Each row of a before or after table is a point. The points were changed in one or more steps. Then noise was added and the rows were shuffled. The steps act on how far a point lies along the listed directions, d1 being the first. Write out the steps. A step turns or swaps two directions, mirrors them in a line or flattens them onto one, adds a multiple of one to another, or multiplies one. Angles are multiples of 10 degrees, from the lower direction toward the higher: turns from -170 to 170, lines from 10 to 170 but not 90. Use the fewest steps. Two steps may share a direction if one is a turn and the other turns, adds or multiplies; they go together, in the order done. Otherwise the lowest direction goes first.

Directions:
(1): [  1.5 -13.0  31.1]
(2): [-31.1  11.4   6.2]
(3): [12.9 28.9 11.5]
Before (13 x 3):
[[  3.4  -1.1  -9.1]
 [  3.1   2.8  -5.0]
 [  4.8  -3.9  -7.0]
 [  1.6   1.0   1.3]
 [ -0.2  -5.3   0.8]
 [  4.8  -5.0  -1.1]
 [ -0.2   1.4   0.3]
 [ -4.7   2.8   1.2]
 [ -4.3   5.4   2.9]
 [  3.7  -5.6  -5.4]
 [  3.4  -8.2  -5.4]
 [ -5.3 -10.0   3.5]
 [ -0.3  -3.2   0.9]]
After (13 x 3):
[[ 4.4  1.6 -8.5]
 [ 7.2  2.5 -3.8]
 [ 0.8 -2.2 -5.9]
 [-7.8 -1.6  1.4]
 [ 3.4  3.5  2.1]
 [ 7.1  1.6 -6.2]
 [ 6.5  0.3  0.2]
 [ 1.0 -2.0  0.7]
 [ 2.5  8.9  7.0]
 [ 1.8  2.2  1.7]
 [ 8.5  4.8 -3.2]
 [-1.3 -0.7  0.2]
 [-5.4  0.6  0.4]]
Steps: mirror d1 and d3 in the line at 10 degrees

Directions:
(1): [-19.7 -28.6  15.4  -8.5]
(2): [ 15.3 -13.9 -20.4 -25.9]
(3): [ 10.8 -22.1 -11.9  27.7]
(4): [-27.8   4.0 -26.8   2.5]
Before (12 x 4):
[[ 4.9  1.3  7.1 -7.2]
 [ 2.7  7.1 -3.8  6.8]
 [-5.3 -1.2  5.4  1.2]
 [-1.4 -5.3  3.9  5.5]
 [ 2.2  1.3 -2.8  2.8]
 [-1.0 -2.0  2.2  2.8]
 [-1.3 -2.6  7.4  3.4]
 [-0.5 -4.3  5.9 -1.7]
 [-5.8 -0.4  3.9  6.6]
 [-7.7  2.8  8.1 -8.1]
 [ 1.8 -4.7  2.2  1.7]
 [-1.0 -8.7  0.6 -0.1]]
After:
[[ -4.3  -0.3   7.8  -0.3]
 [ -2.1   0.4   3.6  -0.3]
 [ -0.4  -6.1  -1.2 -12.7]
 [  1.4  10.3  -2.1   2.4]
 [ -6.5   3.9   5.0  -3.9]
 [ -2.0  -0.3   7.2  -3.5]
 [ -4.2  -5.3   4.3   2.9]
 [ -4.1  -1.4   2.9  -5.5]
 [ -0.4  -1.8   5.2   2.0]
 [  0.8   3.2  -0.9   2.7]
 [  9.1  -4.7   2.2  -4.4]
 [  0.2  -4.5   5.1  -2.6]]
Steps: turn d2 and d3 by 80 degrees
